Every row gives one point. To make a cloud, some directions were put in groups of two or more. Within a group, all points are equally far from the middle, so they leave a hole (a ring in 2 directions, a hollow ball in 3). The other directions are filled evenly. Then the cloud was stretched, turned, moved and blurred a little. Count the holes, and give their numbers of directions, smallest first.

Cloud, 13 rows:
[[ 18  33]
 [ 36   9]
 [ 36  16]
 [-27 -33]
 [-27 -33]
 [-31 -30]
 [  9 -30]
 [ -4  30]
 [ 18 -22]
 [-20  18]
 [-23 -34]
 [-22 -35]
 [ 30  -8]]
Holes: 1 (2)

Cloud, 20 rows:
[[ -4  13  17]
 [ 32  -6 -30]
 [-15  13  49]
 [ -6  44   6]
 [ 36  -9  37]
 [ 32 -10 -16]
 [-53  44   5]
 [-39  -8  19]
 [-32  12  -1]
 [-12  21   0]
 [ -5  -8  18]
 [-51  22   6]
 [-58  56  16]
 [ -3  15  41]
 [ -5 -34 -14]
 [ -2  47   8]
 [ -1  -3  16]
 [ 23  26  12]
 [-32 -16 -14]
 [-18   6 -40]]
Holes: 0

Cloud:
[[ 45   6 -11 -34]
 [ -7 -42 -22   3]
 [ 48   0 -11  -4]
 [ -2  25  20 -47]
 [-26  -8  11 -37]
 [ 22 -18 -20  -8]
 [ 36 -15   4 -42]
 [ 12  27  -4   6]
 [ 31  50  11 -27]
 [ 27  18  30  -2]
 [ 56  51 -22 -30]
 [-36   0  23 -15]
 [  8   6  23  -1]
 [-24 -28  24 -10]
 [  5 -23 -11  13]
 [ 40  20 -30 -31]
 [ 28   5  26   1]
 [ 38  50 -16 -52]
 [-33 -18  42  12]
 [ 21   7 -37 -59]
 [-15  32  16  -7]
 [-21 -29  -2 -12]
 [  3  39   7 -42]
 [  9  -2  -3 -29]
 [ 48  29 -11  10]
 [-14   2   8 -44]
 [ 13 -16  -1 -42]
 [ 28   2   9  -3]
 [ 35 -28 -36 -22]
 [-23  13  39  20]]
Holes: 0

Cloud, 81 rows:
[[ -1  16 -24  23  25   0  -1 -17]
 [ 51   4 -10  -9  19 -16   9 -16]
 [-30 -31   6 -18 -13 -44  25 -12]
 [ 11  17 -21   1 -14  13 -60   9]
 [-53  23  -2   5 -12 -14 -37 -39]
 [  2   9  11 -19  13  -2  21   8]
 [ 16  19  12  -2  21 -19   3 -10]
 [-26   9  -6 -12  -1  21   2  31]
 [  0 -10 -12 -29  15 -11  32   6]
 [  0   2  -6  19  30 -25  50   4]
 [-44   3  10  -9 -12   4  14  36]
 [-11 -23  -6 -27  12 -55   0 -25]
 [  2 -29  12 -12 -21  -8  19  10]
 [ -2 -28 -11 -32  -1   6  -7  27]
 [-15   4 -13 -27   6  13   9   4]
 [ 19  13 -29 -10  -9  10   0  18]
 [  4  -5 -43  22  -7 -16 -18  -8]
 [-36  20   3  16  13  24  -9  11]
 [ 23 -25 -13  -2   7  25  -7  24]
 [-10   9  -8  -5   8  -3  26  32]
 [  0  14  -9  -9  26   9   1   6]
 [-14   4 -18  21  23 -15 -17   1]
 [  2  18  -8  16  11  34  -8   0]
 [  0  21 -16 -23  22 -12 -16  -4]
 [ -6 -10 -33  -7  21 -19  34   6]
 [ 14 -11 -23 -32  -8   9   6  24]
 [ -9 -24   4 -10  -2 -27   1 -26]
 [ 20 -45 -20 -22  -2 -16 -23  -4]
 [-30   1 -12 -48  11  -8 -11  18]
 [  2  -8 -10  -5 -16  19  17  35]
 [ 16   3  11   4  18  -9   2 -16]
 [ -8  24 -15 -13   1   4  -8  40]
 [-29   7 -13  13  -4 -19  23  18]
 [-32   6   7 -28   9   6  39   9]
 [ 15  19 -28 -39   1 -32 -13  -9]
 [ 21  -7  -1   4   6   3   0  -8]
 [-51   7  13 -20 -13   1  -2  24]
 [-28 -13 -22 -10  -8 -13 -18  -2]
 [ 20   7  -2 -23   9   3 -20  21]
 [ 21  -2  -5   8  21 -14 -15  17]
 [ 10  13 -23  21  17  -6  28  -1]
 [ 33 -24 -14 -11   9  16  36  15]
 [-42  -5  10 -40  -8 -16   0  19]
 [-22  15  -1  -6 -11 -17  25 -10]
 [ 40   1 -25  18  17 -17  -2  -5]
 [ 29 -23   7 -26   9 -44  17   2]
 [ 14 -22  -4 -10  27  24 -11  16]
 [-11   7  -9  22  22 -30   9 -44]
 [  1   0 -24 -21  -1  27 -23  -1]
 [-24 -23   3   2  -7 -45   2 -21]
 [ -4  37   1   8   0  15  -3 -16]
 [-28   7  -2 -23  12 -41  14 -29]
 [  9  27 -22   9 -20 -10 -26 -33]
 [-46   3  -6  -3  25  -3  21  15]
 [ -7  19  12 -28   2  16 -10  -8]
 [ -8  -1 -13  -3 -14 -10  -7  -8]
 [-17  -4  11 -24 -24  10 -32 -12]
 [ 11  14   3  21  11 -33 -10 -22]
 [-38 -21  17 -31   4  -9  13  39]
 [ 54  15 -33  11  24   0 -34 -23]
 [ 14  20 -14   9 -21  43  -1   3]
 [-12  19  -1  10 -21  -7 -17  -1]
 [ 36  12 -23   5  21 -25  10  -4]
 [ 42 -13 -40  -3  26 -16  -3 -19]
 [ 15  -4 -34 -22 -21 -19 -41 -25]
 [-26  32   4   8  -9 -32 -22 -18]
 [-30  -5 -11 -17  -7  -1 -23 -16]
 [ 22 -18 -21  -2   0  -9  19 -21]
 [ 17 -11 -30 -27   0  -7   4  16]
 [-35   9  -2 -11  -3  19  10  39]
 [ 15  31 -30   0 -15  -7 -29 -40]
 [  7 -22 -25 -39 -16  10   2  26]
 [-12  -1  -2   1  12  -3  34  44]
 [ -1  32   2  28  -5   2  -6  -3]
 [  6  -7  -8 -23  12  22   5   9]
 [ 35  39 -13   9   4  11  33   3]
 [-29  12 -10  19 -10  -8  14  -8]
 [ 36  -2 -21  -1  21   2  10  27]
 [ 31  20 -22   9  10 -30 -33 -38]
 [-18   2 -13 -12   0  32  30  41]
 [  0 -11 -14  15  11   9  19  15]]
Holes: 0

Cloud:
[[-14   7 -26   6  36  -1  -4   8 -16]
 [ 32  11 -10  17   5  14 -29  20 -32]
 [ -9  -9 -12 -23 -13  38  -3 -20  -7]
 [  9  12 -30  14  -4   5  42  21   9]
 [  6 -21  22 -11 -33  14  -4   2   0]
 [-24 -36 -21 -19  22   2  19  -1  19]
 [ 14 -22   3  -5 -18  -4 -30  47 -19]
 [ -3  -9  -5  12  47  -6  -3 -29  27]
 [ 19  22  15 -17  24 -12   1  30  21]
 [-25 -13  -7 -25  -4  11  27  20 -32]
 [ -4 -12  30  23  10 -20  18   9  -3]
 [-15  -5   9  10  14 -34  10 -21  21]
 [-11   8   9  10   5  26  21 -21 -34]
 [  8   7  -1  -4  31  -1  13  50  29]
 [ 41 -31  -4   1  27 -21  -8 -11   1]
 [ -6 -17 -32  43  19 -19   4  -7  22]
 [ 36   5  13  10  10 -24   4 -11 -15]
 [  7 -13   5 -12  29  12 -39  -4 -30]
 [  6  42   2   4  -5   2 -30  32  -3]
 [-21  -2  -2   2 -12  37  -4 -24  16]
 [  7  33   0  13  31 -15  -5  -7   0]
 [-13   6 -27  18  13  -4  30 -41  23]
 [ 13   5 -20  25   7   0 -21   8 -36]
 [  7  -6 -16  -8   6  29  -1 -12  28]
 [ 21  16  20  -1 -20 -21   5  19 -36]
 [-19 -20 -13   1 -11  19   8  26  27]
 [ -7 -10  30  12  27  -2  11  31   7]
 [ 30  29   8  -5 -25 -13  18  25  -4]
 [-27 -11  16  -3 -27  31  -2 -10   4]
 [ 15 -17   0 -15  31  21  30  -2   0]
 [ -9  26 -36   6  -9  31   8  39  -1]
 [  1 -51   9 -23 -11   5  21  19   0]
 [ 10  -6 -36  22 -16  -5 -11 -17  -1]
 [  5   5  15 -11  -1 -13 -37  11 -25]
 [-20 -17 -30  -2  23  16   1  15  39]
 [ 31   9 -16  20  30  20  -3  36  16]
 [-25 -29 -10  13  17  17 -19  19 -11]
 [-17  19  22   4  21  11   6  -5 -13]
 [-18 -45 -15 -22  27  -3   1 -18 -17]
 [ 31  -2 -15  -7  47  -5   3   5  23]
 [ -2   6  10 -11  23 -19  -9  41 -15]
 [ 17 -16  -6  21  37 -22 -12 -25  13]
 [ 35   4  -8 -11  32   8   2   4  23]
 [-30 -48   4  -3  25  21 -13  16 -17]
 [-22   9  -6  12   9  -9  34  23  -7]
 [-30 -22  -2 -25   0  39   8 -35 -25]
 [-41  13  -8  -1  -1  14  14 -30  39]
 [ -7 -16 -22 -26   5 -26  11  16  26]
 [  5 -33 -13   3   5  27   9  18  22]
 [-26  -1  21  -3 -29  30  10  27 -31]
 [ 41   6 -18   9  36   7  -6  26  26]
 [  6   6 -15  -1  35 -24   0  38  -9]
 [-13  10 -28  -7 -12 -27  12  20 -24]
 [  7   8  21 -29  -2  16 -19  48 -15]
 [ 13 -23 -19  41  27 -24   4  -4  11]
 [  3 -11 -35 -19  -8  -4   1  27  23]
 [-14 -11 -22   2  -1  14   0  32  39]
 [ 16 -20  -1  -3 -19 -30 -16  26   5]
 [ -3 -13  12   4  -5 -13 -30  35 -26]
 [  3 -16 -15  -4 -14 -20  31  16  20]
 [ 42   2 -21  26  33 -31  -3   6   5]
 [ -7 -29  28 -19 -10  18  23  13  16]
 [ 10 -33 -10  19   8  32  -5   7  16]
 [-20 -39  33 -23  12  20  -4  14  17]
 [-23 -18 -13  29   4 -28  19   2  23]
 [ -8 -34   5  15 -12   5  35  15   9]
 [-34  -4  22 -19  12   8  15  19 -24]
 [ 12 -18 -17 -24   7  20 -11 -10   9]
 [ 23  24  18  10  -6  -4 -18  49 -11]
 [ -5  28   9   0 -37  25  -6  23 -21]
 [ 13 -21   9  -2 -27   2 -25  47 -30]
 [-11 -14  29   1  32  -5  15  19  20]
 [ 39 -20 -11  23  -4  -6   4 -10  -2]
 [-21 -45  -2  16  15 -25  12  -1   5]
 [  8 -12  14   4  24  21  10  55   4]
 [ 11  16  14 -35  -1  -1 -23  35 -16]
 [ 20 -19   6  13  11  42  21  24 -10]
 [ -8 -17 -20  32  13 -11 -15  26  33]
 [  9  31  -8  -1  42   4 -10   0   1]
 [  6  24 -22  -2   2  22   4  59   6]
 [ 20 -17  -4   1 -12 -11 -19 -25 -13]
 [-26  27   9 -32   8   2  17   1 -12]
 [ 14 -12 -27 -27  -1   4  -9   5 -27]
 [ 39  -2   7   8 -10  10  14  -1 -40]
 [ 10 -22  41 -16  34  -4   1  16  14]
 [ 30 -12 -29   6  32  -8 -20  14  34]
 [-21 -16 -21  33   8  -5  -6  18  31]
 [ 11 -50  16  21  34 -13  -9  30  12]
 [-36  14  -6   0 -10  19 -15  28  13]
 [ 21  25 -26   2   0   5  33 -10   5]
 [ 27  13 -23 -13  31 -17   4  48   2]
 [ 15  15  25  10  -5 -11 -20  27 -31]
 [ 35 -27  -8  12  15 -24   3 -19  -5]
 [  7   9 -26  16 -20  10 -13  -7 -35]
 [ -6 -49  21 -25  21   2  28  20  13]
 [  4 -13 -27  18  29  16 -11  11  40]
 [ 44  19   6   3  -4  23   2  14  -3]
 [ -4 -23 -18 -16 -23  24   4  24 -23]
 [-11  14 -12   6 -24   6  19 -30  25]
 [ 14  10 -29   6  15 -26  15  14 -25]
 [ 11  30 -35  22 -19  16   5   8 -23]
 [ -3   6  14  -2   4  -4 -38   2 -23]
 [ 30   6   7   5  24 -18  -7  60  10]
 [ 42  -7  18  15 -12  14   6  -3  -9]
 [-14 -43  -2  -9  46  10   1 -28  10]]
Holes: 3 (2, 2, 4)
